Each row of a before or after table is a point. One or more steps were done to the points. Then noise was added and the rows were shuffled. The steps act on how far a point lies along the listed directions, d1 being the first. What was done? A step turns or swaps two directions, mirrors them in a line or flattens them onto one, adds a multiple of one to another, or multiplies one. Angles are multiples of 10 degrees, from the lower direction toward the higher: turns from -170 to 170, lines from 10 to 170 but not 90. Use the fewest steps. Two steps may share a direction if one is a turn and the other turns, adds or multiplies; they go together, in the order done. Otherwise the lowest direction goes first.
(in the rows, 128 means zero)

Directions:
(1): [116  85]
(2): [171 116]
Before:
[[137 127]
 [110 156]
 [152 146]
 [ 83 111]
 [137 129]
 [132 155]
 [112 172]
 [132 179]
 [ 74 109]
 [128 183]
 [134 145]
 [ 61 108]]
After:
[[163 143]
 [139 129]
 [ 44 113]
 [ 59 112]
 [130 166]
 [154 176]
 [137 127]
 [143 143]
 [156 171]
 [ 69 115]
 [121 155]
 [145 151]]
Steps: add -0.5 times d1 to d2

Directions:
(1): [101 108  97 130 143 127 161 196]
(2): [108  98 113 126 119  74  68 135]
Before:
[[128 128 125 127 127 154 140 101]
 [154 154 149 149 121 128 109  74]
 [144 109 149 114 112  69  51  62]
 [133 123 135 154 142  88  64  81]
 [155 155 161 123 137 163 183 110]
 [ 93  86  99 130 140 119 154 172]
 [139 134 111 149 142 161 173 162]
 [131  82 113 125 129  36  26 116]
 [120 107 105 127 128 142 144 185]
 [130 113 176 139 104 144 124  96]]
After:
[[157 163 151 155 153 156 145  73]
 [144 157 131 152 143 163 176 131]
 [108  90 122 126 114  84  82 107]
 [201 165 181 124 131 141 100  22]
 [117 104  93 148 137 105 111 169]
 [121 111 161 144 110 162 166 133]
 [123 103 120 123 114 101  79 140]
 [179 165 175 119 133 169 168  57]
 [115 118 109 124 133 149 148 134]
 [112 112 115 124 147 124 178 189]]
Steps: turn d1 and d2 by 90 degrees

Directions:
(1): [ 87 143 127  99 131 185 160 189 154 132 126 101]
(2): [153 137 146 138 114 152 164  93 132 120 209  95]
(3): [102 173 127 105 178  84 137 138  86  83 149 118]
(4): [ 97 126 135 196 103 147 113 164  71 129 150 145]
(5): [115  42 159  96 117 108 122 147 115 101 143 105]
Before, 11 rows:
[[106  85 140  94 120 115 102 144 160 113  67 142]
 [114 170 134 154 150 105 115 140  77 116 162 132]
 [133 100 136 111 138 146 140 126 153 121 125 102]
 [102  91 126  86 138  84  98 146 132 131  64 136]
 [100 200 108 132 174  94 116 138  60 124 125 140]
 [131 188 128 143  95 183 145 123 152 169 144 123]
 [149 117 134  83 143 131 125  93 170 133  98 121]
 [120 184  97 181 155 129 123 127  82 115 144 168]
 [ 95 118 119 114 152 123 132 154 109 108 103 134]
 [118 170 125 118 138 142 146 144 147 135 126 125]
 [104 192 120 192 142  81 112 124  53 112 135 154]]
After (11 x 12):
[[111 230 104 208 148  92 113 116  60 126 130 166]
 [120 197 117 128 140 149 148 135 151 142 119 134]
 [105 239  95 145 178 103 120 128  64 135 119 148]
 [ 91 104 123 109 149 119 132 157 105 105 104 127]
 [ 97  57 136  72 136  78  93 152 126 120  71 126]
 [130 238  77 199 158 142 126 114  90 133 136 183]
 [148 115 136  82 140 132 121  94 171 130  99 122]
 [140 239 108 164 104 197 151 113 158 188 136 139]
 [116 184 126 159 152 109 117 135  78 123 159 135]
 [101  51 152  81 116 104  99 152 154 103  72 130]
 [131  81 144 105 135 142 138 132 149 112 131  97]]
Steps: multiply d5 by 2

Directions:
(1): [127  68 153 126  99 112 182  99 114 109 156 137 139 172 133 146 129 125
  82 131  93 186 159  68]
(2): [ 94 101 178 115 112 185 122 100 210 116  96  83 136 131 145 100 155 120
 167 101 111 142 101 115]
(3): [161 101 176 196 160 149 111  82 135 141 136 167 105 146 135  93 150 107
 129 178 160  82 161 117]
(4): [121 102 146  84 173 133 110 158 114 150 173  89 139 170 104 143  85  70
 144 112 162  91 109  79]
(5): [150 108 125 160 125 100 143 119 108 176 150  45 107 157 171 113 140 169
 138  71 146 123 159 164]
(6): [162 105  99 130 115 184 160  82 130 181 147 138 173 121 127 157 111  82
 104 122 100 116  94 192]
Before, 11 rows:
[[130 145  79 109 158  66  97 181  72 195 150  38 118 143 135 138 100 152
  165  61 176  95 150 154]
 [124  91  96  95  78 130 189 110 116 111 109 131 186 133 126 165 112 126
   99 124  49 198  92 121]
 [152 203  75 146 133  67 107 160  80 113 111 167  95  95 129 137 137 196
  130 156 152 117 161 142]
 [100 159 123  73 125 156 111 170 147 135 110  74 136 105 126 134 114 155
  152  91 146 127 118 135]
 [ 71  97 184 129  80 105 143 127 145  63  98 129 132 144 176 115 167 167
  123 110  90 209 150  64]
 [132 135 118 130 130  98 122 144 102  93 137 162 134 113 109 128 117 140
  123 141 124 136 139 162]
 [102  75 128 101 117  78 147 157 108 103 147  81 134 199 123 151 113 148
   84  99 128 177 144  45]
 [123  92 109  92  99 104 164 140 110 123 167  74 123 140 127 163 105 146
  135  78  95 159 127 113]
 [139 117  72  59  91 154 137 134 127 152 118 136 181 101 105 188  83  98
  118 101  75 151  69 159]
 [166 138  97 120 106 108 147 125  59 143 178 145 153 124 110 169  84  92
   77 143 140 102  96 121]
 [141  90 127 148  83 177 149  47 150 155 126 134 170 128 153 125 138 101
  109 131 101 163  88 171]]
After:
[[183 131 102 155 130 184  92  91 147 174  98 178 141  80 122 132 124 104
  144 156 122  74  95 206]
 [137 129 172 140 158 179  97 120 151 136 118 141 117 123 125 105 132 127
  142 163 174  85 154 108]
 [166 133 122 174 141  69 127 124  82 135 145 129  88 151 149 121 145 183
  125 144 164 116 192 103]
 [134 102 155 124 203 122  76 144  98 159 161 145 126 167  91 128  93  58
  152 162 190  61 152  60]
 [146 166  73 139 129 147 107 132 132 162  76 104 153  80 138 119 125 141
  174 118 116  95  69 222]
 [140 125 128 148 129  99 123 131 107 105 139 142 123 122 121 116 127 149
  129 131 131 130 149 170]
 [ 85 178  86  82 156 116  59 209 142 104  89 106 127 111  97 134 105 139
  149 116 166  98  78 123]
 [132 146 109 107 155 144  86 159 135 133 139 110 108  97 103 132 103 111
  187 120 147  67  93 151]
 [138 109 101 123  93 163 140  78 136 174 133  93 170 126 153 136 121 111
  124  96 112 152  76 194]
 [156 163  97 129  99 130 131 118  92 128 146 161 149  94 111 152 100 101
   94 153 136  95  83 145]
 [ 72 173 132 115 117  99  82 183 137 111  82  70 120 103 178 105 151 181
  181  68 144 139 113 145]]
Steps: turn d1 and d3 by -120 degrees; multiply d2 by 0.7; turn d4 and d5 by -70 degrees

Directions:
(1): [112 187 149 144 161 144 110 128 105  67 106 130  95 145  80 122 173 131
 123  71 135  75  31 147 118 129 135 123 120 125  79 138 137 104  92 107
 134 106 142 176 109 121 142 186 131 138 130 111 168 116 109 107  57 120
 158 179 158 104 133 124 127  72  92 179]
(2): [134 148  99 170 144 147 164 113 122  83 134  54  87 105 189 137 116 139
 162 144 137 150 175 126 122 131 133 156 156 141  98 192 116 122  76 122
 120  64 118 141 143 138 197  97 133 127 152 112 106 126 133 147 136 102
 136 150  69 137  81  64 119 164  61 178]
(3): [ 99 156 120 113 153 132  77 148 138  85 112 150 103 183 105 199  91  99
 172 172 133 140 196 129 151 120 150  72 128 162  95 130 175 153  99 110
 110 155 146 115 118 103  98 133 105 105  67  95 180 114 193 155 159 142
 176 141  89 121  93 154 119 106 153 155]
(4): [127 162 144 171 128 138  97 187  71  79  99 152 123 119 164 140 139 186
  96 187 128 113  98 135 113 133 111 123 129 119 200 118 163  96 131 174
  84 131  57 125  96 125 108  89  69 115 196 129 117 141 160 171 123 117
 175  84 152 113 112 116  90 110 120 108]
(5): [153  92 104 121 187 151 137 190 117 110 123 108 194 150  91  94  94 100
 146 121 135 122  66 138  89 132 127  69 165 105 195 151 126 160 119 131
 119 180 136 144 132 176 151 142 123 128 146 101 147 114 133 161 140  87
 100 106  50 162 165 101 180 131 145 179]
Before (10 x 64):
[[ 96 145 152 118 126 141  90 153 135 121 116 142 144 150 110 155 114 128
  130 127 132 134 120 139 155 116 124 120 114 131 127 121 143 133 146 123
  142 186 126 120 115 113 104 148 125 135 109 138 161 113 139 127 140 128
  141 136 161 125 141 161 127 101 157 113]
 [131 153  83 118 214 169 147 169 137  86 102  85 144 189  61 138  93  56
  206 107 137 128  78 137  90 121 138  63 178 126 100 196 111 165  66  85
  139 168 190 168 143 167 174 188 153 140 105  76 190  95 131 166 118  81
  121 172  18 130 140  93 191 110 118 241]
 [143 136 135 136 141 132  99 180  96 100 100 154 151 146 118 134  89 152
  123 170 126 140 121 131 115 125 119  91 123 137 189 118 149 125 157 138
  114 152  90 101 112 131 115 108  90 128 151 116 146 122 171 157 145 112
  159  82 125 113 115 142 130 120 143 124]
 [153 160 109 177 156 179 174 148  85  50 114  62  89  80 179 110 125 179
  151 134 147 143 125 150 103 135 123 155 161 122 137 207 114 104  74 155
  113  66  99 158 143 158 212 101 111 105 206 113 103 152 136 155 130  93
  133 138  81 133  83  42 115 140  50 216]
 [108 146 114 117 157 127  98 144 127 125 106 146 110 140 130 163 124 136
  143 163 140 144 164 120 123 139 135  97 121 138 154 116 154 147 109 135
  118 150 124 114  98 114  94 118  94 136 105 121 160 118 175 136 141 143
  159 120 104 124 120 139 121 116 158 112]
 [125 178 111 155 196 168 164 117 122  52 106  58 109 131 126  88 133 123
  172  56 129 108  36 133  80 135 140 119 166 140  68 202 121 132  20 111
  131  74 156 196 145 146 233 179 145 137 136  75 161 127  94 122  81  74
  115 192  83 135 108  66 151 131  58 238]
 [125 133 114 166 130 144 149 113 128 113 140  88 115 118 190 122  86 153
  166 157 137 171 214 124 131 129 132 168 156 148 153 174 123 153 106 144
  128  89 120 115 124 135 155  65 132 149 177 106 105 137 155 148 160 104
  123 119 100 154 126  78 121 203 102 140]
 [147 139 118 161 143 146 174 130 117  99 133  72 119  99 173 121 130 145
  129 153 128 124 137 111  88 139 112 159 141 145 157 184  93 117 102 167
  135  65 110 119 150 141 199  77 110 130 175 105  95 135 113 157 124  96
  136 148  96 135 103  76 128 145  90 170]
 [104 178 124 157 127 123 102 155  92  86 121 133  79 146 168 177 128 135
  133 169 130 130 169 135 121 119 138 123 121 166 137 152 163 126 117 129
  107 110 110 142 105  94 117  95 107 107 139 117 125 147 167 166 138 143
  177 125 131 110  82 117 102 148 119 141]
 [135 151 165 143 109 114  71 135 102  96 114 180  92 109 148 131 173 173
   87 145 118 110  89 134 133 128 114 165  94 121 151 100 158  83 152 144
  127 140  88 122  93 111 108 128  67 133 165 163 117 120 135 131 104 168
  181 120 217  96 141 146 100  97 143  85]]
After, 10 rows:
[[127 152 117 154 157 133 119 180  81  88 120 122 130 144 126 122 137 122
  119 118 127 105  72 146  89 123 133 101 137 140 173 157 145 136 126 125
  120 140 126 173 110 130 143 126 124 123 166 109 129 142 133 161 111 121
  143 125 112 129 132 102 142 138 122 172]
 [133 168 138 136 173 144 145 131 121  77 120 104 111 141  88 126 152 118
  138  99 132  88  72 127  90 140 126 121 132 152 114 172 109 119  89 135
  153  93 150 145 131 130 175 152 121 137 130  90 152 118 105 131  78 104
  151 191 118 125 126 108 148  88 102 200]
 [ 88 178 169  96 142 125 108  87 146 122 103 173 117 152  46 102 182 117
  125  22 111  77  13 134 118 124 138 114 102 142  39  98 137 126  86  99
  155 124 185 176 125  98 129 227 157 141  70 103 198 130  81  63  50 140
  120 197 215 100 149 177 127  68 134 149]
 [113 188 129 174 165 160 134 109 111  64 123  94  93 139 136 113 125 145
  164  99 143 123 118 147 123 127 137 155 151 147 111 185 131 139  72 120
  136  80 137 159 109 133 165 128 137 159 176  89 142 125 138 126  98  97
  146 173 115 136 135  75 125 154  69 196]
 [109 112 142 123 113 142 111 152 139 150 127 119 159 131 141 139  94 132
  130 142 130 154 146 136 152 116 119 135 125 126 151 128 123 134 155 134
  142 182 117 114 128 127 119 120 136 146 127 150 130 119 132 132 159 116
  118 119 145 137 140 143 136 137 156  97]
 [104 160 130  83 116 122 146  58 181 187 124 145 107 156  55 131 162  63
  152  51 122 122 107 123 146 117 130 149 113 131  10 121  81 140 128  63
  184 134 217 148 146 116 119 215 198 162  59 140 165 111  71  72  85 142
  102 204 168  88 155 165 157 100 138 144]
 [130 118 101 121 158 136 136 138 130 141 121 113 123 112 144 125 125 137
  140 137 145 146 136 119 108 145 127 118 133 123 164 131 124 148 107 138
  136 135 125 127 113 139 121 118 112 150 127 128 137 118 147 127 134 124
  123 119  93 141 138 112 138 138 141 121]
 [164  84 129 122 156 132  87 193 108 103 119 159 164 129 130 111 116 137
  116 166 116 133  91 133 102 131 112 104 135 107 226 122 156 129 155 149
  118 205  97 115 106 158 120 118  66 126 170 142 122 110 150 175 149 132
  146  80 117 144 171 126 149 130 175 123]
 [162 100 112 119 157 133 144 150 127 131 120 108 173 139 101  98  77 108
  150 128 128 153 123 132 104 122 128  94 143 130 164 146 111 152 151 113
  141 149 134 111 138 158 160 127 131 142 131 112 142 116 140 135 149  99
  109 104  77 145 131 120 179 155 140 155]
 [134 180 137 124 183 175 133 144  99  47 101 118 107 138  51  98 156 130
  151  46 144  86  21 166 109 128 138 106 133 115  86 169 123 115  76 113
  148 117 165 190 129 145 173 203 131 119 140 100 174 126 113 105  75 110
  128 185 125 115 134 103 151  64  93 244]]
Steps: turn d1 and d2 by -70 degrees; multiply d3 by 0; turn d4 and d5 by 80 degrees
